Each row of a before or after table is a point. One or more steps were done to the points. Then noise was added and the rows were shuffled. The steps act on how far a point lies along the listed directions, d1 being the first. Write out the steps. A step turns or swaps two directions, mirrors them in a line or flattens them onto one, adds a multiple of one to another, or multiplies one. Angles are multiples of 10 degrees, from the lower direction toward the higher: turns from -170 to 170, lines from 10 to 170 but not 90. Use the fewest steps. Two steps may share a direction if one is a turn and the other turns, adds or multiplies; they go together, in the order done. Otherwise the lowest direction goes first.

Directions:
(1): [43 35]
(2): [ 35 -43]
Before:
[[ 32 -26]
 [  2 -37]
 [ -9  -6]
 [ 23 -26]
 [ 17  60]
 [-15 -34]
 [ 57  -7]
 [ 39  -9]
 [-11  -4]]
After, 9 rows:
[[  2  10]
 [  4  12]
 [-42 -39]
 [-32 -24]
 [-29  22]
 [-34   0]
 [ 35 -51]
 [-39  -8]
 [-16  33]]
Steps: turn d1 and d2 by 130 degrees

Directions:
(1): [-60  24  15 -42 -41   0]
(2): [-49  -8  35  47  30  33]
(3): [ -1  53 -20  57 -33 -17]
Before:
[[ -4 -14  -2 -13  -4  -3]
 [-14  20   0 -22 -29  -3]
 [ 13 -13   0 -12   9   4]
 [ -7 -21  10 -16  11   6]
 [ 12  19  -9   1 -16  -4]
 [-17   1   9  -9   2   6]
 [-12  -1  12  32   2   7]
 [ -6 -14   4 -21   3   0]
 [ -1   0  -3 -26 -10  -5]
 [ 26   0 -15 -14 -20 -20]
 [-14   3   3 -23  -2   7]]
After (11 x 6):
[[-24  -2  16  -2  10  12]
 [ 23  23 -20 -16 -26 -14]
 [ 18   1 -14 -42 -19 -15]
 [ 21 -11  -7 -14   6   0]
 [  1 -15   2 -23   2  -2]
 [-11   0   3 -25   1   7]
 [ -2  18  -8 -41 -34 -10]
 [ 59   6 -39 -47 -41 -44]
 [-40  -4  31  56  16  25]
 [  3 -15  -6 -18  -7  -7]
 [-10 -23  12  -8  17   9]]
Steps: turn d1 and d3 by -10 degrees; multiply d2 by 2.5

Directions:
(1): [-25 -30 -32  -8  32  40   3  45 -17  -7  36]
(2): [ -1  -8  46  33  42   0 -35  29  41   5 -11]
(3): [-36  60 -17 -16  -5  22 -48  -8  18 -17   5]
Before, 9 rows:
[[ 20 -11  -7  -2  -9 -14  19 -18 -26  -1  -7]
 [ -1  27   1  -8  -8  -6   5 -13  -1   3  -7]
 [ 14 -19   4  -5 -19 -18  28  -9 -21  10   1]
 [ -5   5  -3   8  12   5 -21   2  11  -8   3]
 [ -5  20 -23 -15 -14   0  12  -9 -12  -1   3]
 [ 14 -37  14   8  17   3   6  24   1  -3   3]
 [ 12 -11  10   0  12  -4  11 -10  -1   7   5]
 [ 43   2  33   7 -30 -47  23 -43   3  15 -24]
 [  2  -4  -4   6  -5   2   0  -3   5  -4  -2]]
After:
[[  2 -53  19  22  56  18   1  53   7   8  23]
 [  3  16  58  39  36 -18 -44  14  57  12 -24]
 [  9 -11   2  -4   9   1  17  -8  -5   7   9]
 [ 18 -19 -30 -26 -33  -6  44 -14 -39  -8   5]
 [ 14 -29  59  35  29 -20 -16  23  29  17 -13]
 [ -5   9 -38 -16 -18   4   2 -18 -19 -13  11]
 [ 21 -20  49  41  42 -16 -30  19  28   4 -23]
 [ -9  14  20  11  23   5 -17  16  20   3  -4]
 [  1  -7  -4   7  -4   2  -3   2   5  -4   1]]
Steps: multiply d2 by 3; turn d1 and d2 by -160 degrees

Directions:
(1): [  3  20 -18  26  28 -18 -17  12 -12  39 -20 -10  -4  -3 -22 -12  -1 -21]
(2): [  9  -5  -8 -11  26 -26 -10 -27   1 -20  15  -8  26 -18 -14 -29 -22  23]
(3): [  8  -7  22   7   3 -14  10  11  60  22  -8 -15  16 -12  19   1  -8  -3]
(4): [ 35 -11  -4  14 -13 -20  10   5   4 -17  -3 -34 -31   7 -26  17   7  20]
(5): [-10  30 -10  49  -1   4 -12   0  12 -22   2  13  10 -14  11   9  21  29]
Before, 14 rows:
[[ -5   0   0   8  -8   5  -3   0  -4  -3  -4  -1 -13   8   2   8  10  -2]
 [-10   6   2   0   3   9  -1   1  -1  13   2   6   3  -2  11   6  10  -9]
 [  3   2  -4   9   0   0   6  10   6   9  -5  -6  -7   1  -9   7   2   1]
 [  4   2  -2  -1   4 -10   1   4  -5   6  -8  -3  -5  -3  -5   1   0  -1]
 [  6 -12   9   1 -11   3   8   0  23  -7   0  -6   3  -1  15  10   7  10]
 [  2   1  -4   5  -8   5  -4   5 -16   0  -1  -4 -15  13  -4   4   8   0]
 [ -9   4   1   1   0   8   2  12  -7  18  -6  -4  -6  11   3   3   3 -16]
 [  6  -3   0   1   6  -7  -3   3   5  13   1  -5  -2   0  -4  -3  -6  -9]
 [ -5   0   4   2   2  -3  -1   2  16   5  -4  -4  11  -2   3   0  -2  -2]
 [ -1   4  -3  -3   4  -1  -6  -3   4   3  -3  -3   5   2   0  -2  -1   0]
 [  3 -22  10 -24 -16  15  14  -2  -5 -21  18   5  -7   7   6   8  -3   7]
 [-18   5   5  -6  -6  18  -3  -1 -12  -1   2  22   2   3  16   3   4  -9]
 [  9 -10   9  -3   6  -9   3  11  19  17  -6 -10  -6  -2   1   4  -3 -15]
 [  0  -8  -4  -3 -11   2  -2   4 -15  -1  -6  -1 -14   8  -5   4   7  -6]]
After, 14 rows:
[[ 15   0  -4  15   6 -13  -4  17   2  19 -13 -15 -23   3 -16  10   7 -14]
 [  2  -2  -6 -10   9  -2  -2  -5 -20   7   5  -5  -5   2  -9   0   4  -7]
 [ -2   3  -8   2  14  -5  -4  13 -20  29 -12 -13  -9  11 -14  -7  -3 -23]
 [ -6  -2   6  -6   6   0  -6   4   3  21  -1  -2   8   3   7 -13  -8 -12]
 [ -5 -10   7 -12   2  -1  -1  -8   5   3  -1  -3   1   2   5  -6  -6  -6]
 [ 11 -31  18 -27 -25   8  20 -14  18 -38  15  -7   1   2  18  15   4  27]
 [  6   9 -10  23   9  -9  -8  12  -2  25  -7  -9 -11   2 -13   1   4 -12]
 [ -8  -7   4 -10  -1   1  -4   5   5  15  -6   3   3   0  10  -3  -2 -14]
 [ -8 -13   6 -29 -12  14   4 -15 -22 -21  14  16  -3   5   7  -1  -6   2]
 [  1  11  -6  11  14 -14  -4  10  -3  23 -16  -4  -3  -6  -5  -2   1 -10]
 [  2   7  -7   4   5  -1  -9   0  -2   4  -5  -5   0   5  -6   0   4  -1]
 [  5  -2  -5   4  -2  -6  -2   1  -4  -4  -4 -11  -4   5 -15   4   2   4]
 [-11 -39  36 -48 -53  43  35 -11  23 -59  39  25   8   7  48  25   1  30]
 [  4   2  -6   6  15 -10   0  11   5  24  -8 -11  -2  -2 -16  -5  -7 -10]]
Steps: multiply d1 by 3; swap d2 and d5; swap d3 and d4
